Rows are points. The points of each table are mixes of a few directions, plus a little noise. How many directions does each table use, and how many do they share? Where both have some left over, give the other angles between the two spaces (their principal angles), to ten degrees, smallest first.
In the rows, 128 means zero.

First:
[[121  77]
 [126 113]
 [120  70]
 [134 175]
 [133 164]
 [134 169]]
Second:
[[124  86]
 [131 140]
 [123  84]
 [121  93]
 [134 168]
 [138 199]]
Directions: first 1, second 1, shared 1

First, 6 rows:
[[138 125 127]
 [120 131 129]
 [ 55 166 137]
 [114 137 131]
 [125 128 128]
 [218  83 116]]
Second:
[[126 128 126]
 [ 59 128  51]
 [155 128 159]
 [163 128 167]
 [ 96 127  92]
 [165 128 169]
 [132 128 133]]
Directions: first 1, second 1, shared 0; angles 60

First, 5 rows:
[[151 124 114 137]
 [127 168 173  91]
 [162  95  78 167]
 [118 158 167  99]
 [ 81  96 109 149]]
Second (7 x 4):
[[175 103  82 161]
 [ 83 151 170  98]
 [108 152 161 102]
 [102 157 170  96]
 [191 108  80 160]
 [118 121 123 133]
 [120 107 107 147]]
Directions: first 2, second 2, shared 2

First:
[[148 128 120  84 113 141]
 [155 109 172 191 107  98]
 [124 125 141 161 133 117]
 [ 81 149  80  83 163 156]
 [ 55 145  92 143 183 138]
 [180 121 142  85  90 136]
 [156 119 152 149 106 113]]
Second (8 x 6):
[[164 156 157 130 169 162]
 [121 142 105 154 148 102]
 [171 164 133 130 163 138]
 [ 96 123 102 154 126  97]
 [139 146 112 140 146 115]
 [ 52  49 166  94  54 159]
 [126  93 142  83  77 146]
 [152 152 105 138 146 108]]
Directions: first 2, second 3, shared 1; angles 90

First:
[[133 139 137 134 134 130 117 115]
 [127 145 103 149 172  33  80 117]
 [136 147 166 123 109 200 137 105]
 [100 144 144 105 108 132 130 112]
 [150 145  91  86 127 174 168 191]
 [125 102 166 132  90 197 156 114]
 [106  71 101 146 129  55 129 143]
 [121 127 152 155 134 104  99  87]
 [105  85 142 147 110 108 130 112]
 [178 175  80 104 166 148 134 184]]
Second, 9 rows:
[[ 99  74 176 144  79 167 150  95]
 [134 136 124 125 132 132 128 133]
 [146 132 139 116 113 195 154 141]
 [182 199  83  95 170 159 130 182]
 [ 95  74 171 148  86 143 141  92]
 [162 178  92 107 163 130 122 164]
 [104 109 132 143 128  76 110 107]
 [122 121 131 132 126 119 126 123]
 [108 129 107 142 155  30  90 115]]
Directions: first 4, second 2, shared 2

First (9 x 9):
[[129 117 159 150 112 155 132 109 102]
 [ 92 131  95 145 168  99  84 158 167]
 [125 117 133 140 127 146 127 120 117]
 [119 112  83 135 146 148 113 139 129]
 [194 135  28  32 111 133 190 142 128]
 [ 99 136 196 172 157 120  97 126 178]
 [101 136 100 125 124  76 108 150 109]
 [158 136 170 106  76 124 169 101  80]
 [135 127 189 148 128 153 133 108 143]]
Second (7 x 9):
[[168 120 128 144 142 115 134 145  96]
 [108  91 153 140 125 107 140 107 131]
 [ 77 161 104 121  69 156  97 126 198]
 [142 173 119 146 118 138 120  96 141]
 [126  74 170 113 184 103 165 107  81]
 [154  74 142 132 152 101 146 168  84]
 [120 204  81 100 105 177  95 149 165]]
Directions: first 4, second 4, shared 0; angles 50, 70, 70, 90

First (11 x 12):
[[101 149 116 150  92  70 183 108 128 188 144  81]
 [161 129 144 113 170 135 179 171 101 147 104 147]
 [161 129 158 123 152 149  94 124 141 120 116 124]
 [110 156  70 136  81 103 220 148 109 126 144 147]
 [141 169 139 150 104  79 188 110 138 193 135  70]
 [138 141 141 143 102 136  60  80 172 107 141 100]
 [102  78 137 108 170 148  90 149 105 120 114 155]
 [ 80  78 110 118 130 157  46 119 129  75 136 163]
 [116 127 144 144 111 115  73  83 158 139 140  87]
 [152 143 124 123 124 148 126 131 135  97 127 145]
 [144 107 122 100 172 166 150 182  95  96 105 190]]
Second:
[[131 159  99 140  84 123 147 113 144 107 145 128]
 [152 186 109 152  66 112 153  94 164 117 150 101]
 [167 199 125 158  66 105 152  83 176 134 150  79]
 [149 157 136 141 108 117 134 107 148 139 134 101]
 [109  72 156 105 193 142 100 158  96 146 104 147]
 [101  49 164  95 218 148  89 171  81 152  95 157]
 [138 169 101 145  76 118 150 107 151 109 148 119]
 [ 99  91 114 111 151 142 122 154 101 112 121 165]
 [106  68 152 103 193 144 100 162  92 143 104 152]
 [140 175  99 147  70 117 153 104 154 107 151 116]
 [113  82 151 109 183 139 105 152 102 143 108 143]]
Directions: first 4, second 2, shared 2

First (11 x 14):
[[144 160 117 120 129 187 131 114 136  96 100 123 142 128]
 [123  96 110  95  82 182 130  81  85  89 155  76 116 123]
 [147 174 166 142 150 116 121 162 192 147 122 140 141 121]
 [136 156 138  90 148  88  87 141 145 150 132 172  50 154]
 [136 148 102 121 125 164 133 123 118 128 108 137 175 124]
 [146 164  78 141 178 124 118 126 115 177 101 181 119 192]
 [107  69 142 119  66 144 147 108 100 101 175  60 159  83]
 [ 90  71 163 175 140  54 153 157 129 105 114 136 117  93]
 [125 148 152 138 143 139 136 145 157  77  79 144 129  97]
 [109 100  97  89  99 125 121 114  74 120 129 143 133 113]
 [146 121 143 180 149  85 132 137 157 217 195  96 127 180]]
Second (9 x 14):
[[116 110 129 136  65 133 135  81 183 129  74 132 123 170]
 [149 130 200  79 111  38 165 135 109 156 141 102 193  71]
 [119 126 102 147 130 161 115 122 139 118 119 137 103 153]
 [138 148 113 127 205 139 112 182  67 121 188 129 122  89]
 [147 138 170  95 152  71 145 157  87 144 164 110 169  72]
 [122 118 131 131  94 127 133 103 157 130 100 129 127 148]
 [118 123 104 147 119 160 118 115 147 119 111 138 104 157]
 [121 141  66 163 199 201  89 166  94 103 165 147  76 138]
 [122 115 139 127  76 119 139  91 169 133  88 126 134 153]]
Directions: first 6, second 2, shared 0; angles 40, 80

First, 9 rows:
[[124 129  94 130 155 163 127 190 139  75 153 137 154 178 143 143  66 176]
 [132 123 164 125  99  95 128  62 117 183 103 119 102  77 112 111 193  74]
 [133 124 182 128  89  77 130  36 112 207  91 117  90  56 101 106 215  55]
 [125 131 113 129 142 145 129 159 135 101 143 132 142 152 134 137  96 152]
 [124 130  98 128 150 155 129 180 137  84 148 136 148 168 140 139  81 171]
 [123 130  89 129 156 165 129 194 140  74 152 136 154 179 145 141  65 182]
 [126 130 110 129 143 145 126 161 134 100 140 135 140 154 139 138  96 155]
 [132 126 164 127 102  94 129  66 115 181 102 120 103  78 111 112 190  78]
 [130 126 141 128 118 117 129 105 124 150 116 125 118 110 120 124 152 108]]
Second:
[[135 135 167 126  99  96 128  61 116 189 105 118 104  75 113 109 200  77]
 [114  81 149 127 101  80 122  76 114 150  80 121 106  83  92 137 142  70]
 [113  90 127 127 118 106 123 116 122 118  99 123 120 116 106 144 111 106]
 [119 122  92 130 154 157 128 185 140  75 146 137 152 172 140 144  65 171]
 [105  73 113 129 125 106 122 133 124  96  97 125 125 128 102 155  81 112]
 [147 173 156 127 119 129 135  92 125 179 142 125 118 105 141 101 197 118]
 [157 207 128 130 148 177 136 154 141 143 186 135 147 156 174  97 162 177]
 [115  90 124 128 120 109 124 121 123 118 103 125 122 118 107 143 108 110]
 [142 183  91 129 169 196 135 211 150  84 191 144 166 201 174 122  86 212]]
Directions: first 1, second 2, shared 1

First:
[[190 106 100 134 133 162 126 116 145  99 138 131 148 129 123 131 139  88
   56 134]
 [146 135 126 124 120 139 111 143 140 154 170 114 128 132 134 125 138 163
  141 159]
 [196 139 138 114 105 141 117 137 119 141 166 115 128 143 145 149 138 142
  124 149]
 [ 55 117  89 112 160 122 117 123 158 137 144 133 109 110 142 108 147 154
  177 128]
 [142 123 172 126 106  95 160 113  71  93  66 129 121 145 120 181 103  70
  126  79]
 [  7 136 117 146 165 106 139 120 145 126  71 158 127  99 114  72 113 135
  152  98]
 [159  77 132 154 104 147 113 151 145 140 190  75 139 145  79 163 128 129
   99 185]
 [128 193 152 113 128 114 138 120 102 134  78 169 126 122 166  95 120 142
  146  93]]
Second, 9 rows:
[[192 121 104 153 104 138 106 105 141 151 186  97  81  92 149 181 199 139
  148  95]
 [142  77 105 149 149 230  53  99 148 151 176  96 117 134 127 131 160 107
  101 153]
 [181 149 100  94 112  67 176 132 131  99 138 145 122 113 158 155 151 131
  135 102]
 [ 94 158 159 127 117  76 164 149 111 125  88 143 138 130 115 115  96 142
  143 120]
 [105 161 148 102 122  59 181 153 113 106  83 157 149 135 125 113  90 136
  138 122]
 [ 56 137 177 152 132 131 121 139 111 147  84 128 143 144  94  93  80 136
  134 141]
 [151 109  91  84 153 146 130 127 142  92 136 148 152 148 145 116 122 102
   92 151]
 [ 87  96 147 169 145 209  63 115 131 163 135 100 126 142 101 110 121 121
  117 154]
 [144 144 125 119 116  90 153 133 125 119 126 136 123 119 138 139 134 135
  138 112]]
Directions: first 5, second 3, shared 1; angles 50, 60

First (9 x 24):
[[124 132 124 125 141 111 116 110 133 132 130 135 148 146 149 151 119 146
  123 114 120 131 123 117]
 [159 144 123 138 146 140 139 108 118 141 134 118 139 129 139 151 122 163
  112 139 128 119 130 123]
 [109 116 133 128 123  99 103 119 120 124 134 116 125 124 128 108 131 141
  125 133 135 135 135 137]
 [149 143 124 129 171 170 112 117 106 149 157 122 109 138 136 145 123 167
  126 138 115 136 145 131]
 [109 121 138 118 124 110 114 137 124 141 122 122 134 127 106 118 143 106
  126 137 139 127 117 124]
 [ 93 115 144 116 104 133 115 159 148 116 100 155 112 107  95  95 146  70
  164 127 135 155 132 121]
 [ 82 102 136 114 116 110  93 145 129 112 133 135 104 129 119  91 135 102
  151 115 126 150 136 141]
 [170 142 114 150 102 138 188 120 145 109 108 132 142 111 143 142 117 131
  116 130 133 104 122 124]
 [157 135 112 132 123 139 171 131 129 127 135 118 135 143 140 150 120 125
  109 122 121  93 110 133]]
Second:
[[126 122 131 135 107 102 137 125 126 123 118 115 138 114 120 115 134 125
  116 139 144 117 122 131]
 [106 118 140 135 115  76 100 106 126 125 115 120 147 110 126 110 133 147
  122 139 149 141 134 123]
 [184 150  98 113 150 249 206 182 132 134 157 142  83 166 128 168 118  78
  137 107  84  86 110 143]
 [133 135 124 121 148 159 124 135 129 133 139 141 116 143 135 142 122 127
  140 117 111 135 132 126]
 [111 122 137 132 123  93 102 112 127 126 120 125 141 118 129 117 130 144
  126 133 140 142 134 123]
 [118 125 133 130 126 109 112 119 128 128 124 127 135 123 129 122 129 138
  127 131 134 137 132 125]
 [117 125 134 130 126 107 111 118 127 127 123 126 136 122 129 121 129 138
  128 131 135 137 132 125]
 [136 132 123 125 135 150 138 137 129 130 134 133 120 136 129 136 125 121
  132 123 119 124 126 130]
 [121 124 132 131 121 107 120 121 127 126 122 124 136 120 126 120 130 134
  125 133 137 131 129 127]]
Directions: first 6, second 2, shared 2

First, 11 rows:
[[115 112 141 107 109 156 129 104 155 118 116  61 163 158 227 103  90  88
  134 115 155 105  81 173 131 119 171 161 170 163 149  92]
 [153 101 124 198 153 103 113 183 159 133 109 160  85 136  70 153 142 145
  122 142 118 134 143 135 153 152  90 110 118 116 122 162]
 [125 151 116 111 122 117 125 124  77 135 163 165 127  94  70 138 160 150
  124 126 108 148 158  86 110 107 117 122 101 107 120 151]
 [116 122 130 105 102 146 117 111 119 125 148  85 160 132 181 114 117 102
  131 109 138 121 101 146 121  96 166 165 155 148 148 118]
 [138 122 137 155 157 122 147 139 175 125  79 138 101 152 130 129 110 136
  129 148 135 118 130 142 144 178 102  96 122 125 113 113]
 [137 153 114 135 144 102 132 141  90 137 146 198  98  92  28 150 169 169
  122 140 100 153 179  74 118 134  87  93  80  91 105 160]
 [ 89 143 133  32  65 175 121  56  79 120 181  43 214 123 248  88 104  78
  137  89 149 116  78 144  95  54 215 200 175 166 163  89]
 [130 128 136 131 143 131 146 124 157 124  96 124 119 145 147 122 110 127
  131 139 136 118 124 140 134 159 120 111 129 130 120 108]
 [134  97 117 156 103 124  82 159 109 131 171 112 140 120 119 139 149 112
  123 105 123 137 113 141 135  75 149 175 149 139 156 169]
 [154 135 133 183 194  97 165 161 183 131  56 200  55 142  51 150 127 174
  125 174 118 129 173 112 150 221  50  43  81  92  83 127]
 [117 144 127  96 115 137 134 104 104 128 145 122 147 117 140 120 129 125
  130 122 128 130 129 116 114 112 143 136 128 129 130 120]]
Second, 9 rows:
[[140 106 132 166 142 122 123 154 163 127 105 127 110 146 126 135 121 126
  127 135 132 122 122 149 147 148 116 122 134 132 129 133]
 [159  61 124 233 139 106  79 211 179 131 117 124  93 153  99 155 137 118
  121 125 127 128 112 173 172 127 112 148 150 139 149 179]
 [106 182 138  50 134 146 182  60 112 123 108 131 145 122 163 103 106 137
  136 141 135 120 140 101 100 157 131  95 109 120 103  72]
 [151  66 108 212 101 106  46 208 112 137 189 124 122 115  73 160 173 115
  117  98 111 148 116 148 152  56 138 190 153 137 168 214]
 [ 96 187 119  27  93 146 144  59  38 131 187 131 176  81 134 110 145 134
  131 111 118 142 143  74  79  79 159 142 111 118 124 112]
 [130 136 142 126 157 132 164 115 173 123  72 129 111 153 154 119  98 132
  132 150 141 111 128 140 136 185 110  91 123 127 109  90]
 [149  79 120 200 125 112  82 189 146 132 141 125 110 135  98 149 146 120
  122 118 122 134 117 154 155 106 124 155 146 136 149 176]
 [129 131 133 128 139 129 142 124 146 126 106 128 121 138 138 125 116 129
  130 137 133 122 128 133 131 150 121 114 126 128 121 114]
 [ 93 205 136  10 123 153 191  33  82 124 127 133 163 106 167  96 111 140
  137 136 132 124 145  81  81 143 142  97 101 116 100  62]]
Directions: first 3, second 2, shared 2

First (8 x 32):
[[121 114 190 127 161 125 164 156 147 141  84 188 141 185  96 142 130 139
  131 133 125 127 133 151  93 136 108 138 125 116 124 146]
 [127 123 169 154 167 126 157 129 128 105  97 152 122 155 114 109 150 121
  147 125 145 127 165 119  99 111 128 116 124 126 134 141]
 [138 136 127  80 118 128 138 145 140 140 129 117 140 146 135 132 137 132
  139 162  97 128 129 143 113 139 148 167 150 143  84 103]
 [144 123  43 129  75 121  59 116 105 143 210 107 130  52 125 193  86 108
   71  87 133 128  44 113 180 187  94  80 113 109 192 119]
 [ 89 145  96 147  93 133 114 100 100 111 127  84  78  84 170  93  93 175
  115 102 145 133 125 129 171  84 143 165 107 167 137 152]
 [150 130 152 134 181 119 161 134 123  92 119 140 119 152 110 111 166  89
  156 130 136 120 171 101  78 124 143 110 134 135 134 116]
 [162 117 165 156 167 141 120 110 167 135 103 141 201 164 115  82 197  79
  179 180 125 123 202 112 116  96 136  56 162  67  77 105]
 [ 93 136  81  97  61 125 107 133 110 153 154 101  97  88 154 157  64 184
   83 107 116 136  59 155 175 146 118 189 110 167 143 138]]
Second, 11 rows:
[[ 59 162 178 117 139  92 167 141 129 124 115 124  85 173 154 103 140 137
  154 144 158 131 158 160  93  98 125 107 119  98 142 140]
 [102 103 149 133 152 194 177 153 131 156  65 144 101 127 169 154 143 126
  133 140 117 125 120  99 122 115 160 169  62 108  75 162]
 [143 115 127 129 128 146 127 130 129 135 113 134 139 124 124 132 121 138
  121 129 115 126 120 126 139 131 132 156 128 143 110 132]
 [191 112  83 135 108 128  79 109 127 120 160 128 174  95  88 136 111 128
  106 113 106 127 106 119 161 158 118 136 164 163 135 109]
 [128 167  94 127 122  56  86 106 110  92 223  85 116 109 123 117 146  73
  134 115 172 125 139 127 113 145 102   7 161  91 212  91]
 [ 72 172 145 121 138  73 142 126 114 107 169 101  83 145 155 113 155  94
  152 133 178 127 158 138  92 112 119  42 125  73 181 122]
 [145 135  86 139 131 117 101 117 112 114 182 103 123  87 136 148 146  73
  125 114 145 123 121  92 130 149 125  56 122  99 165 108]
 [159  72 137 133 129 211 150 144 146 166  45 167 156 127 124 148 107 176
  110 136  72 128 101 114 158 129 154 246  99 174  42 158]
 [139 113 143 124 117 142 134 133 142 138  93 149 153 148 107 114 104 175
  122 132 103 131 124 153 142 122 129 196 146 171  96 137]
 [153 145  88 133 120  91  87 109 115 108 195 105 137 101 117 132 134  90
  122 113 146 124 126 115 131 146 111  60 153 116 179 100]
 [114 110 175 118 125 152 160 143 149 148  55 164 141 171 116 108 101 198
  127 142  98 133 133 168 132 105 136 230 132 174  72 153]]
Directions: first 5, second 3, shared 1; angles 60, 90

First:
[[135 154 127 117 132 146 130 126 123 158 136 111 119 129 127 143 129 116
  145 140 146 133 126 128 148 133 117 146 129 150 134 146]
 [153 216 122  90 145 190 137 123 110 229 156  72  94 129 125 178 130  89
  192 166 190 147 121 125 196 148  87 190 133 203 149 186]
 [113  77 131 151 118  92 122 131 139  69 112 161 149 126 129  99 126 150
   90 106  92 118 132 130  90 117 152  91 126  83 116  93]
 [126 121 129 131 126 122 128 129 129 118 126 132 132 127 128 124 128 132
  123 124 123 126 129 129 122 127 132 123 127 121 126 122]
 [125 116 128 133 126 120 126 128 130 115 124 136 133 128 127 122 128 133
  119 122 120 126 129 130 119 126 134 120 128 118 126 120]
 [123 114 129 135 125 118 127 130 131 112 124 137 133 128 128 119 127 134
  117 122 119 125 130 129 116 125 134 117 128 115 124 118]
 [116  83 131 148 118  96 124 130 137  77 113 156 146 128 130 101 127 149
   96 109  96 118 131 130  93 119 148  97 125  90 118  98]
 [133 144 127 122 130 140 130 127 125 146 133 118 122 129 127 138 128 122
  140 136 139 131 126 127 140 132 119 138 129 142 133 140]]
Second, 8 rows:
[[135 154 126 117 133 147 131 127 122 158 136 112 118 128 127 143 129 116
  146 139 146 133 125 126 149 133 115 146 129 150 135 145]
 [135 154 125 116 132 146 131 127 124 158 137 111 118 128 128 143 129 117
  146 139 146 133 125 127 148 133 117 147 130 150 135 145]
 [133 148 127 118 132 143 130 127 124 151 134 115 121 128 128 140 129 119
  143 137 142 133 126 128 143 134 119 143 129 145 133 141]
 [135 152 127 118 132 145 131 126 123 156 136 113 118 129 127 142 128 117
  146 139 146 133 125 127 146 134 117 145 129 149 133 143]
 [124 113 130 134 124 118 127 129 131 109 124 138 134 128 128 119 127 134
  117 121 117 125 129 129 116 125 135 116 127 116 125 117]
 [130 140 127 123 131 136 130 127 125 142 131 121 124 127 128 135 128 122
  137 133 137 130 126 126 137 131 123 136 129 139 131 137]
 [132 140 126 123 130 136 129 127 125 142 132 121 123 128 128 135 128 123
  137 134 137 130 127 127 137 130 123 135 129 137 131 136]
 [ 98  25 136 173 109  55 117 133 150   7  94 194 168 125 131  67 126 176
   53  81  55 107 136 132  49 105 176  53 123  38 104  59]]
Directions: first 1, second 1, shared 1

First (9 x 32):
[[ 84 157 102  96 123 122 134 152  43 175 144 204 109 155 147 145 108 131
  109 108  88 156 118 128 118 117 117 164 109 198 189 150]
 [117 135 121 123 127 125 129 133 107 139 132 149 124 136 133 133 122 129
  123 122 118 136 125 128 126 125 124 137 124 145 144 134]
 [154 111 144 147 130 132 125 113 178 100 118  82 140 112 117 118 141 127
  140 141 153 110 135 127 134 134 133 107 140  86  91 114]
 [ 96 150 109 104 124 124 133 146  69 162 140 183 116 148 140 142 114 130
  114 114 100 149 121 129 120 120 120 153 116 178 172 144]
 [155 109 144 148 130 132 125 114 179 100 119  81 139 111 118 117 141 127
  140 140 152 112 134 129 133 135 133 106 139  83  91 114]
 [ 89 154 105  99 124 122 131 149  53 171 142 198 112 151 145 145 109 130
  111 110  91 154 120 129 120 118 118 160 111 191 184 149]
 [171  99 156 161 133 134 124 104 211  79 113  51 146  99 109 109 149 126
  147 148 169 100 140 128 139 139 139  92 145  56  66 106]
 [170  99 152 158 132 135 123 104 209  81 113  53 145 101 109 111 148 126
  147 148 168 100 139 128 137 139 140  93 146  59  67 105]
 [113 136 119 116 125 125 130 136 101 144 133 154 124 136 132 133 122 128
  123 121 114 138 124 127 125 124 125 139 121 151 149 135]]
Second:
[[132 112 122 108 115 120 123  88  98  80 206 150 125 147 162 104 144 142
  126 112 180 155 128 129  82 128  89 138 156  98 123  76]
 [132 130 139 133 156 127 133 153 133 119 103 110 148 118 115 152 137 105
  134 111 115 131 113 128 160 117 130 126 160 129 121 148]
 [101 113 156 123 138 173 103 126 142 134  93  86 103 127  82 156 110 122
  155 154  81 114 120 145 133 123 148 138  91 145 110 141]
 [ 82 104 148 104 138 174 104 127 114 100 111  85 101 141  85 159 120 107
  159 144  83 135 125 152 131 116 136 150 115 150 119 133]
 [143 197 100 153 135  89 158 190 110 249  72 212 146 114 151 142 101 137
   83 105  87 112 112  98 170 129 146 125 100 190 187 194]
 [136 112 112 120  93 109 136  94 132  86 174 129 124 140 156  83 140 144
  122 137 180 137 158 127  91 141 117 116 138  91 124  90]
 [172 173 137 160 174 113 138 163 137 196  97 168 166  99 141 160 128 132
  108  91 117 115  78 101 167 118 121 121 145 145 130 156]
 [134 128 122 134 106 125 125 106 139 142 138 138 116 130 138 105 120 148
  123 145 143 118 143 123 104 141 131 122  97 120 126 113]
 [117 112 107 108 106 105 145 121 101  71 169 129 132 148 149 101 147 117
  123 121 161 157 156 136 110 129 116 129 167 111 142 109]
 [131 105 140 141 116 142 121 112 175 103 106  73 119 122 102 114 126 125
  146 157 132 106 149 135 130 140 148 113 112 100 101 122]]
Directions: first 1, second 5, shared 1

First (8 x 32):
[[100 101 110 163  52 115 151 146 135 160 119 133  90 134 110 124 154 116
  106 143 116  89 136 117  77 157 112 140 142 115 128  93]
 [ 85 131 108 124  98  87 151 165 112 150 156 162 101 152 133 113 129 130
  124 136 134 163 127 102 126 151 117  80 112 115 118 101]
 [111 105 107 160  51 119 144 135 138 161 112 127  97 130 110 122 158 116
  100 140 113  80 142 124  81 152 115 153 144 118 134 100]
 [100  78 190 163 186 153 156 167 124  79 139 125 114 127 121 168  90 119
  191 139 144 151  66 100  99 138 121  89 142 122  88 107]
 [143 165 124  87 174 120 110 117 116 117 145 137 155 132 148 118 112 142
  134 115 139 173 133 134 180 108 140 107 106 136 133 154]
 [136 153 114 105 134 117 117 119 123 134 135 134 140 131 138 115 128 136
  118 121 130 144 141 134 155 120 133 123 116 131 137 140]
 [164 166 128  88 181 137  98  98 125 112 131 121 167 121 145 122 115 141
  130 111 134 152 139 148 181  98 145 133 113 142 140 167]
 [184 126 144 135 148 177  97  77 151 110  87  84 159  97 120 143 136 124
  121 118 115  72 139 165 126 102 141 198 149 144 146 161]]
Second (8 x 32):
[[116 129 128 149 116 116 137 141 133 138 144 145 122 128 126 146 132 137
  156 132 120 117 142 140 119 135 130 116 119 123 134 122]
 [122 129 126 138 121 122 133 133 130 131 136 137 125 129 127 136 129 133
  142 132 124 122 135 134 124 132 130 122 124 125 132 126]
 [124 128 128 137 123 123 132 133 130 132 135 136 126 128 128 135 128 132
  138 130 124 123 132 134 125 134 130 121 124 125 131 126]
 [177 123 127  36 182 177  84  66 104  85  61  50 152 127 135  58 112  84
    7 101 170 176  74  72 168  87 116 185 166 146  98 151]
 [135 128 127 115 137 135 119 119 124 123 117 118 132 127 130 118 125 123
  110 124 133 136 121 120 134 123 127 136 133 131 123 133]
 [ 99 131 129 182  96 100 153 165 142 152 169 173 115 128 123 170 137 153
  200 144 104  99 160 161 105 152 135  94 106 119 146 113]
 [ 97 131 129 186  93  98 155 169 142 155 170 176 113 129 122 172 138 154
  203 145 101  98 161 163 102 153 135  90 104 116 148 112]
 [152 124 126  83 155 152 106  96 117 107  92  89 140 127 133  93 121 105
   67 115 149 153 102 101 148 106 123 158 147 138 112 140]]
Directions: first 3, second 1, shared 0; angles 60
